Each row is a point. Each copy is the shape, with its points in the same order, turned, moved and blurred by noise. Say if it was mirrored as well.

Shape, 8 rows:
[[-46 -44]
 [-26 -17]
 [  5   7]
 [-15  36]
 [ 25 -41]
 [-17  42]
 [ 18  12]
 [  6   4]]
Copy 1 (8 x 2):
[[-39 -36]
 [-16 -12]
 [ 12  10]
 [-12  44]
 [ 30 -28]
 [-17  39]
 [ 18  13]
 [ 15  14]]
Copy 1 is: only turned
Copy 2:
[[-36 -40]
 [-20  -7]
 [  7  18]
 [-12  40]
 [ 35 -29]
 [-17  48]
 [ 23  24]
 [ 12  19]]
Copy 2 is: only turned
Copy 3:
[[-56 -20]
 [-32  -2]
 [ 14   4]
 [  1  41]
 [  8 -47]
 [  4  53]
 [ 31   0]
 [  9   5]]
Copy 3 is: only turned

Shape:
[[  0 -37 -13]
 [ 31 -46  -8]
 [ -6  51  11]
 [-16 -36 -28]
 [ -7  27  12]
 [ 25   1 -21]]
Copy 1 (6 x 3):
[[ -8 -36 -39]
 [ 23 -43 -43]
 [ -5  31  24]
 [-26 -29 -49]
 [ -7   9  14]
 [ 17   3 -32]]
Copy 1 is: only turned
Copy 2 (6 x 3):
[[  9   5 -33]
 [ 39  15 -28]
 [-30 -17  48]
 [ -6 -15 -46]
 [-24  -6  32]
 [ 23 -26   3]]
Copy 2 is: mirrored
Copy 3:
[[ 15 -45 -10]
 [ 37 -56  12]
 [  2  43  13]
 [ 10 -43 -32]
 [ -1  18  14]
 [ 43 -10   1]]
Copy 3 is: only turned
Copy 4 (6 x 3):
[[  2 -29 -27]
 [ 30 -44 -19]
 [-11  33  39]
 [ -7 -17 -43]
 [-15  12  27]
 [ 26   3  -4]]
Copy 4 is: only turned

Shape:
[[-46 -49  13  21]
 [ 15 -47  14   9]
 [  6  12  32   1]
 [ 18  30 -29 -18]
 [ 35  -6   8 -22]
 [-24  35 -19 -36]
 [-27 -15  -5   9]
 [-20 -44   7  45]
 [ 18  22  15 -35]
 [-39 -19 -15   3]]
Copy 1:
[[-55 -57 -14  18]
 [-15 -29 -51  20]
 [-29  21 -19  33]
 [ 24  24  12   1]
 [  6  18 -40   4]
 [-15  25  32 -18]
 [-28 -26   2  12]
 [-32 -57 -20  43]
 [ -9  43 -18  -1]
 [-31 -34  12   0]]
Copy 1 is: mirrored
Copy 2:
[[-37 -39  31  31]
 [-11  -2  -1  46]
 [ -1  27  32  -4]
 [ 16  15 -30 -40]
 [  4  34 -14   9]
 [-21  10  -7 -62]
 [-16 -29  11   4]
 [ -5 -47  28  35]
 [ -8  45  -5 -24]
 [-27 -36   8  -9]]
Copy 2 is: mirrored
Copy 3, 10 rows:
[[-40 -52  23  36]
 [ 22 -45  30  21]
 [  1  11  28  -1]
 [ 25  18 -34  -4]
 [ 39 -10   9 -12]
 [-19  13 -36 -25]
 [-19 -23  -3  21]
 [-12 -39  26  59]
 [ 18  14   4 -31]
 [-28 -34 -12  19]]
Copy 3 is: only turned
Copy 4, 10 rows:
[[-49 -24  24  36]
 [  8  14  30  30]
 [ 10  -6   6 -21]
 [  5  34 -51 -23]
 [ 19  42   5 -10]
 [-34  22 -37 -45]
 [-34  -3  -6  15]
 [-20 -25  11  42]
 [  8  36  -1 -42]
 [-43  -3 -12   5]]
Copy 4 is: mirrored

Shape, 9 rows:
[[-30 -35  18  14]
 [ 55  14 -19  -4]
 [  0  24 -30 -14]
 [-43 -32  43  40]
 [-13  25 -24 -23]
 [-12  40  -3 -10]
 [-19 -15  30  27]
 [-15  -4  15  36]
 [ 27  23   3 -31]]
Copy 1, 9 rows:
[[ -1 -13 -16  60]
 [ 50 -27  17 -29]
 [ 21  15 -12 -21]
 [-16  -5   7  83]
 [  6  11 -19 -22]
 [ -5  17   6 -13]
 [ -2  -7  15  54]
 [ 11   3  17  45]
 [  8 -27   5 -33]]
Copy 1 is: only turned
Copy 2 (9 x 4):
[[-14 -20 -13  21]
 [ 60  21 -11 -46]
 [ 20  38  22 -23]
 [ -8 -35 -15  54]
 [ 11  29  33 -18]
 [ 28  20  42   1]
 [ 11 -23  -8  31]
 [ 21   0 -10  34]
 [ 41  -2  27 -40]]
Copy 2 is: only turned

Shape, 9 rows:
[[ -6 -13 -28 -19  49  37]
 [-16  19   0 -12 -59 -11]
 [ -7  -6  18 -30 -23 -41]
 [ 43   6  -4 -49 -22  -5]
 [-52 -11  -6  26  17  36]
 [  5 -50 -16  23  17  36]
 [ -5  10   3 -39   0  -6]
 [-33 -28 -50  38  37  -8]
 [  2  28  17   3   1   4]]
Copy 1, 9 rows:
[[  6   9 -25 -27  38  18]
 [-28  19  37 -25 -65  -2]
 [-15 -32  14 -34 -61  -5]
 [ 29   7  14 -65 -49  19]
 [-33  10   6  26  25  -2]
 [ 20  -1  21  -8  42 -20]
 [ -9  -6  -4 -35 -34  21]
 [-20   4 -25   1  30 -55]
 [ 10   8  -4   7 -41  13]]
Copy 1 is: mirrored
Copy 2:
[[  3 -32 -25 -43  34   0]
 [-19  12  23  10 -51 -40]
 [-34  -6  45  14 -24   6]
 [ 14 -25  52 -30 -35   2]
 [-17 -11 -50  14  24 -32]
 [ 16 -36 -51   3   1  14]
 [-21 -14  32 -18  -2 -13]
 [-16  22 -60  -3  19  23]
 [ 16   2  23   7   8 -30]]
Copy 2 is: mirrored
